Each row of a before or after table is a point. One or more steps were done to the points. Then noise was added and the rows were shuffled. The steps act on columns, c1 being the first. Write out the steps. A step turns or swaps two columns, mirrors them in a line or flattens them onto one, adds a multiple of one to another, or multiplies or shifts one. Angles are multiples of 10 degrees, from the lower column toward the higher: turns from -170 to 170, lines from 10 to 170 but not 90. Use the fewest steps. Two steps may share a column if one is a turn and the other turns, adds or multiplies; they go together, in the order done. Otherwise the lowest column goes first.

Before:
[[ 18  14]
 [121 -17]
 [ 10 -13]
 [ -9 -38]
 [ -6 -46]
 [ 25  65]
 [ 22  32]
 [-10 -19]
 [ 10 -49]
 [ 35 -49]
 [ -4  30]
 [ -9 -13]
 [  5 -36]]
After:
[[-38  11]
 [-82 -91]
 [ 31 -24]
 [ 34 -32]
 [  4 -60]
 [-21  -1]
 [ 14  -4]
 [ 24 -43]
 [ 20  -8]
 [-15  26]
 [ 19 -31]
 [  1 -16]
 [-61  35]]
Steps: mirror c1 and c2 in the line at 110 degrees

Before, 10 rows:
[[   5    5  -12  -10]
 [  14  -18    2  -43]
 [  21   25   31  -14]
 [  44   14   31   19]
 [  20  -33  -53   19]
 [ -59   31   21 -105]
 [ -69  -15   71  -49]
 [ 103  -30   -4  -22]
 [  14    7  -28   11]
 [  32   22   52  -53]]
After:
[[ -30   21   38  -50]
 [  19    7  -19   -7]
 [-121   31   16   -3]
 [ -78  -14   48   35]
 [  32  -26   -5  -95]
 [  -2   27   20  -31]
 [  24  -33  -37   -9]
 [  -8    2   -5  -13]
 [ -29  -19    2  -38]
 [  40   15   22  -25]]
Steps: turn c1 and c4 by -60 degrees; multiply c3 by 0.7

Before, 8 rows:
[[  16   56  -26   28    3  -44   -9   -2]
 [  12   45  -60  -11   10  -42   13  -56]
 [ -22  -27  -22  -25  -94  -24   62   74]
 [-121  -59   -1   51   -8   27   11    3]
 [ -18  -20  -65  -26   21   -6  -50  -20]
 [  15   57  -31  -29   40    1   16    5]
 [ -68  -45   20    7  -13   19  -25  -37]
 [  41  -56  -27   15  -38    5   69   33]]
After (8 x 8):
[[ -20    9   -9   26  -76   50   60   73]
 [-120   64   -2    8  -25   94   11    6]
 [ -70   49    9    4  -13   56  -23  -40]
 [  42   52  -12   12  -37   -6   69   29]
 [  18  -75  -10    4   -8   -1   -6   -4]
 [  16  -47  -11  -15   44  -35   16    3]
 [ -21   16  -28  -11   26   30  -50  -17]
 [  15  -62  -24   -5   14    0   16  -56]]
Steps: turn c2 and c6 by -150 degrees; add -0.7 times c1 to c6; multiply c3 by 0.4; flatten c4 and c5 onto the line at 110 degrees

Before (9 x 12):
[[-38  -3  28 -47  87  -3  30 -96  47  14 -31 -65]
 [  9 -79  20 -48  15  68  15 -23  17  -6 -15  40]
 [-63  21  22 -17  69 -14 -71  22   3  17  12  50]
 [-57 -63  12 -49  55  37  38 -18   5  43  25  12]
 [-57 -32  52 -51   0  44  52 -10  21 -34 -21 -18]
 [-60 -18 -31   8  40 -34 -26 -58  35  -2 -25 -80]
 [ -5  44  37  11 -13 -32   6  96  76  12  11  77]
 [ 26  39  19  67  74 -24 -34  68 -11  41 -17  -3]
 [ 19  43  42   1 -37 -89  17  39  17 -18  11  14]]
After:
[[   3  -21  -62   13   77   15   31  -12   42   54   -5   62]
 [   8   71   33  -42   28   30  -10    1   13   29   21  -57]
 [ -45  -17  -74  -38   75   -9   15  -38   50   91   31   -6]
 [ -22  -60   36  -21   77  -40   25  -13   -1  -24  -48  -25]
 [ -82  -21  -14   75   16  -21   36  -33   -8  -77  -17    1]
 [  44   -4  -41  -57   57    1   -4   35   28    8   36  -59]
 [   1  -20    1    5  -46  -91  -19   27   17  -36    7   21]
 [  -7  -54   64   18  -26  -70  -19   10   76 -110    0  -24]
 [  10   36   11  -52  100   29  -32  -43    2    4   15  -39]]
Steps: turn c1 and c2 by 150 degrees; turn c1 and c5 by 50 degrees; turn c3 and c12 by -110 degrees; turn c6 and c12 by -40 degrees; turn c7 and c11 by 120 degrees; multiply c11 by 0.7; mirror c8 and c10 in the line at 140 degrees

Before (10 x 18):
[[ 38  22 -11  -1  -9   2  -7  18   0 -14  11  14 -23 -86 -42  36 -29   0]
 [  2 -55  20  22  -9  40  20  15 -64 -21 -19 -29  34 -62 -14  26  -7 -29]
 [  5  18 -12 -21  61  24 -45  34 -49   0 -40 -10 -47 -29  29 -11  29  -1]
 [-21 -65  14  38  70 -39 -14 -47 -20  76 -66  35  35   8  13  26 -46  24]
 [  1  29 -53 -32  54 -35  34  26 -53   5 -18 -27 -25 -59 -24 -20  10  62]
 [-12  17 -65 -48  54  23  31 -22  24  -6 -20  20 -26   6  11   2  32  15]
 [ 34 -29  21  15 -17  -8  46  29  -1  54 -41 -17 -18 -28  19 -20 -10 -13]
 [ 13  -9  -5 -62  56   5 -60  -2  47  55 -49 -18  15  20  16 -47 -33  57]
 [ 15   7  38 -13  11 -29 -31 -54 -31  25  19  -6  33   7 -55 -14  35  36]
 [ 17 -54 -35 -74 -15 -34 -15 -34  38  52 -35 -15  32 -36  24 -47 -30  30]]
After:
[[ -12    3   44  -52   18  -25  -65  -57   28   21   19    0  -44    0
    -5    8   32   35]
 [  11  -59   24   -4  -12   42   43   14  -19  -23  -17  -25  -36    4
   -20  -24   -4  -25]
 [   6   13  -66  -25   50   27   66  -20   78   -6  -28   23   41   -3
    16   -2   32    9]
 [ -26   18  -15   12   61   21  -90   39    2    0  -33   -9   54    8
    29   -7   22   -1]
 [  11  -62   11   22   68  -41  -23  -59   25   77  -67   35  -27    2
   -33  -29  -38   25]
 [ -23   34  -55  -29   53  -33   71   29    0    5  -12  -24   15    2
    32    7   14   64]
 [ -62  -10   -1  -49   53    3 -126   -5   92   48  -37  -18   48   -2
   -22   13  -30   52]
 [ -50  -33   26   24  -19  -12   87   26   45   59  -18  -16   17    4
     5  -18  -11   -4]
 [ -53  -57  -33  -52  -13  -38  -32  -30   85   45  -21  -12   50    1
   -41   16  -34   31]
 [   6   20  -13  -10   -5    3  -14   19   53  -11   27   19  -18   -2
    40  -42  -27    3]]
Steps: turn c1 and c11 by 30 degrees; turn c1 and c16 by -140 degrees; turn c13 and c15 by -120 degrees; turn c4 and c13 by -40 degrees; multiply c7 by 2; shift c9 by 50; multiply c14 by 0

Before, 9 rows:
[[ -5 -10 -53 -55 -47   8 -16   0  -1 -14  10 -54  27 -29 -22 -57  27  -5
    9   2  -9 -15 -18 -22]
 [  8 -12  -3   2 -22 -56   0  20  11 -21  15  -2  26  34 -36   9  86  25
   17   0  22  17  38 -52]
 [ 44  20 -33 -53  -8 -12 -14  -2   4 -25  -9  10 -99   6  12  47 -13  -2
    8   7 -34 -45  15 -50]
 [  6  -6   6  79 -43  14 -10  13 -16 -35   6 -47  12 -23 -30  37   1  20
   -1  -1  17  -1 -17  49]
 [  5 -17 -23 -33 -37  10  -7  27  -5 -18  -6  -2  21 -13 121  34  -4  23
   11  -2  -1  21  -9  52]
 [  4   2  11 -12 -25  27 -17  11  22 -31  -2 -74  22   7  29  48  -3  22
    4  -3  17  -8 -15  31]
 [ -5  10 -19 -37   5  -4 -14  24   9 -20  17   8  30  54 -20  11  21 -47
   13  30  21 -15  53  46]
 [ -1  -9   3 -51 -33 -10 -16  26  -9 -25   6   9  13 -10   8  56  11 -23
    0   2 -71  20  -2 -15]
 [ -5  17 -45  13 -12   7  -1 -34 -15   4  18  -5 -34 -31 -32  23 -15   5
  -46  53  16   3 -15  26]]
After (9 x 24):
[[ -5 -27 -19 -38   5  -6 -15  25   9 -20 -18  -6 -30  52 -44  10  21 -23
   13  30  21 -14  54  45]
 [ -4  11 -54 -55  52   9 -16  -1  -1 -14 -19 -60  -5 -24 -19 -57  26  10
    9   1  -8 -15 -18 -22]
 [ 43  11 -33 -52 -11 -12 -13  -3   5 -24  83  12  56  29   9  47 -13  -9
    9   7 -34 -45  16 -51]
 [  6  10   6  79  43  13 -12  13 -16 -35  -7 -50   3 -22 -10  37   2  34
   -1  -1  16  -2 -17  50]
 [  5  -5 -23 -33  37  10  -7  28  -5 -17 -22  29   9 -28 108  35  -3 -60
   12  -3  -1  21  -9  51]
 [  3  -3  11 -12  27  26 -16  12  22 -30 -19 -63   0   8  36  48  -3  -3
    5  -4  18  -7 -15  31]
 [ -1   0   4 -50  35  -9 -16  26  -8 -26  -8   6  -1 -19  -7  56  11 -23
    0   2 -71  19  -2 -15]
 [ -6  33 -46  13  11   7  -1 -34 -14   4  39 -11   5 -13 -20  22 -15  24
  -47  53  15   2 -16  26]
 [  8 -31  -4   1  29 -56   0  19  11 -22 -14  -5 -17  13 -11   9  87  43
   17   0  23  18  39 -53]]
Steps: turn c2 and c14 by 40 degrees; add -0.3 times c22 to c14; turn c11 and c13 by 60 degrees; turn c5 and c13 by -160 degrees; turn c15 and c18 by -40 degrees; add 0.3 times c15 to c12

Before (14 x 48):
[[  -8  -16   31  -10   -9   26   36  -28   43  -42   -8  -16    4  -50
     1    5  -22   61  -14   13    4   -4   -3    8  -16    0   -9   21
    20   12   22  -19   21   13  -26   15    9   13   -3  -14   15    8
    34   14   -1  -66    6  -17]
 [   7   -4   30   -9   -6   -3  -11  -17   59  -25  -16    0    4  -17
     7  -10  -24   22   -7  -10  -18    9   28   11   -2   16  -19  -21
    23   -1    0   18   18   17   30    9  -16   12  -13  -14    1   18
     1 -100   -5   -3  -38    3]
 [  32  -14   26  -22   -5    6  -10  -29    5  -14   21   -5    2  -16
     8   -5  -18   69  -10  -11    6   25   22  -20  -22   -4   32  -19
     0    5   -6  -13  -22   15  -23  -93  -18   13  -16    9   -2   22
    13   16    5   21    1   -4]
 [ -14   -8   -1  -14    7   31   -4  -12   -6  -26  -19   15    5  -32
     5  -20  -22  -18  -24   23  -13   17   21   59   31    5  -21  -12
    -2   13    3   13   63   -9   37  -39  -13  -55    3   12   14   22
    -7   23  -26    4   15    9]
 [  74   -2   12  -10  -11  -28    0  -20  -22  -41   -9   39   -1  -55
    15    7  -11  -22  -20   23   -3   19    5  -12  -22   14   11   45
   -53   14  -23  -25  -32   10  -20   12   30   14    5   37   10   31
   -10   23   16   20   22    7]
 [   0    5    6  -34   29  -17  -10   -3   -5  -27   -9  -11   28  -21
    40  -14   23   30    7   21   -7   24   17   -3  -20   -8    5   -8
    12  -10  -11   19  -26   11    0    2  -20    0    8   19   -6    1
    -7    0    6   10   15  -20]
 [  26  -66   -2  -46  -24   16    1  -29   37   75   -3  -15   32  -20
     5   13   19  -20   -5   -1  -11   25   31    4   38   -1   -8  -23
    -6   13  -11    8   39   19  -15    9   17   11    7   12  -11    5
    11   23   18   21  -33    2]
 [ -28    6   16  -27   -7  -21   20    7   -8   -5  -19   -6   67  -10
    32  -72    2  -19    4   -2  -18   -3  -48   -2  -13    5  121  -23
    15    3   11   16  -38   -5  -21    1  -18  -11  -30    5   -8   12
    20   23  -21    9   24 -104]
 [  -6  -51  -39   -4  -15   -1   18  -11  -20   11   -8   17   15    2
     3   -7  -12  -14  -14   21  -18    2   20   17    7  -39    0    0
    16   -7   11  -48   47    7   18   19    4   14  -78  -12   -4    3
     3  -10  -22    7   24    9]
 [ -25   -6   30   -1  -25    3    0   42  -20  -39    0  -11   -2   -1
     1   -3    3  -16   10  -16  -21   15   11   10   73    3  -14  -24
     3   10   -1   23  -28  -44  -16   20   15   16   -6   21   31   -3
    -1  -37   -1   13   18  -29]
 [  -9    6   33   -9  -22    1   -3  -27  -17  -21   -9   21   28    3
     1    8  -22   -8  -25    3   64   -4   32   -3  -22   -2  -25   -2
    32  -21  -24   -2  -23    8   -5    8  -11    9    1  -14   -9   17
    -4   14    0   11  -27  -32]
 [  -4  -12  -19  -10  -16  -27   -3   54   12  -15   50   -5    8  -47
     6    3   -9    0  -13   13   19    6   28  -18   29    2  -18  -12
    21   10   11   -6  -27    5    2    8   18   -8   -6   -6   -3   36
     9  -18   13   23   -9    0]
 [ -20   -3   11    1   32  -29    0   23  -18  -43   -3   31   -1  -21
     3    9  -24  -16   87   10   16    0  -27  -17  -17  -41  -26  -12
   -33   10   16    3  -26   21    9   14   23  -12  -96  -13   -2   -2
     1   12   19   10  -22    8]
 [  10    6   11   -4  -25   -1   26   11    2    0   42  -16   43  -20
     6    8   -1   -1  -25   20  -21   35  -26    4  -11  -36   -8  -23
    26  -22   12   15  -36   21  -18   15  -17    3   -5   -8    4   66
     1   -7    0  -27   24    5]]
After:
[[  22  -51  -38   -1  -16    0   17  -12  -20   10   -7   15   13    2
     5   -6  -12  -14  -15   22  -17    2    2   16    6  -41   -1    5
    12   -7   -9  -50    5   47   18   20    4   16  -79  -14   -4    2
     4  -10  -21   -1   22   10]
 [  18  -14   27  -24   -5    6  -10  -28    5  -17   22   -3    2  -19
     9   -4  -17   68   -8  -12    6   25  -33  -20  -21   -4   32   28
    -8    6   -9  -16   15  -24  -25  -94  -21    6  -16    7   -2   21
    13   15    4    4    1   -3]
 [  29  -12  -21   -7  -14  -29   -2   52   12  -16   50   -4    7  -47
     5    0  -10    0  -14   12   20    6    0  -19   29    0  -19   25
    26   12   -2   -6    4  -26    3    7   18   -1   -4   -5   -4   36
     9  -18   14   -7  -11    2]
 [   0  -16   31  -10  -10   26   34  -27   44  -42   -9  -16    2  -51
     0   19  -22   59  -13   11    4   -2    9   10  -15   -1   -9  -64
    18   14   -8  -20   12   22  -27   16    7   23   -3  -13   15    8
    35   16   -2   15    4  -16]
 [  27  -66   -3  -44  -21   17    2  -25   38   73   -4  -14   32  -20
     6   13   21  -22   -4    0  -10   27  -31    6   39    1   -9   29
   -17   13   -9    8   18   37  -13    9   17    0    9   12  -11    6
    13   21   19   -5  -32    3]
 [ -24   -3   11    0   33  -30   -1   24  -17  -42   -1   34   -2  -20
     3    8  -24  -14   86    8   18    1   25  -15  -18  -43  -26   16
   -14    9   35    2   19  -27   11   15   26    1  -98  -13   -2   -2
     2   12   20   -5  -24   11]
 [  16   -7   31   -1  -24    1    0   46  -21  -38    0  -11   -2    1
     1    4    5  -14   10  -18  -21   14   22    9   71    0  -14   25
    -4   11  -10   23  -44  -27  -16   20   14   11   -7   21   30   -4
     0  -38   -2   12   18  -27]
 [  28   -4   31   -8   -6   -6  -13  -18   61  -26  -15    1    6  -14
     8    5  -25   21   -8  -10  -19    7  -13   10   -1   13  -21   13
    11   -4  -22   19   16   19   29    8  -15   11  -14  -15    1   20
     0  -98   -5   19  -39    4]
 [  32    6   33   -8  -22    1   -2  -27  -17  -20   -9   21   29    1
     1    3  -24   -7  -25    4   67   -3    3   -2  -23    0  -27   10
    10  -22  -37   -4    9  -24   -6    9  -11   -8   -2  -14   -6   16
    -3   12    0  -10  -27  -33]
 [ -29    6   11   -4  -24   -1   29   11    2    1   41  -14   42  -21
     8   29    0   -1  -26   21  -23   34   -6    5  -11  -36   -7   -6
    24  -21  -11   16   21  -37  -18   13  -17    8   -5   -8    4   65
     2   -6    1   24   24    5]
 [  17    7    4  -34   28  -15  -11   -5   -6  -28   -9  -11   28  -24
    40  -13   23   30    7   21   -6   24   -3   -6  -21   -9    6   12
     4   -8  -14   20   12  -28    2    1  -20   -9   10   18   -7   -1
    -7    0    5   10   14  -19]
 [ -43    7   17  -30   -6  -21   20    7   -9   -4  -20   -8   67   -9
    31  -47    3  -20    2   -3  -17   -3   35   -2  -13    4  120   21
    23    2    3   17   -6  -38  -18    2  -19   -1  -30    6   -8   10
    18   24  -19   56   23 -103]
 [ -10   -1   12  -12   -9  -29    0  -21  -22  -43   -8   37   -1  -54
    13  -27  -10  -23  -20   22   -5   21  -72  -11  -24   13   12  -14
   -59   12   16  -24   11  -35  -19   13   31   -5    5   37   12   31
   -10   24   17  -41   21    6]
 [  21   -6    1  -13    7   33   -4  -11   -6  -26  -21   15    6  -33
     6  -12  -21  -18  -25   25  -13   16   10   59   31    5  -22    9
    23   12   32   12   -7   65   40  -38  -13  -40    5   12   12   24
    -8   21  -27   17   16    7]]
Steps: turn c1 and c23 by -100 degrees; turn c28 and c46 by -130 degrees; turn c16 and c46 by -40 degrees; turn c31 and c38 by 40 degrees; turn c29 and c31 by -40 degrees; swap c33 and c34
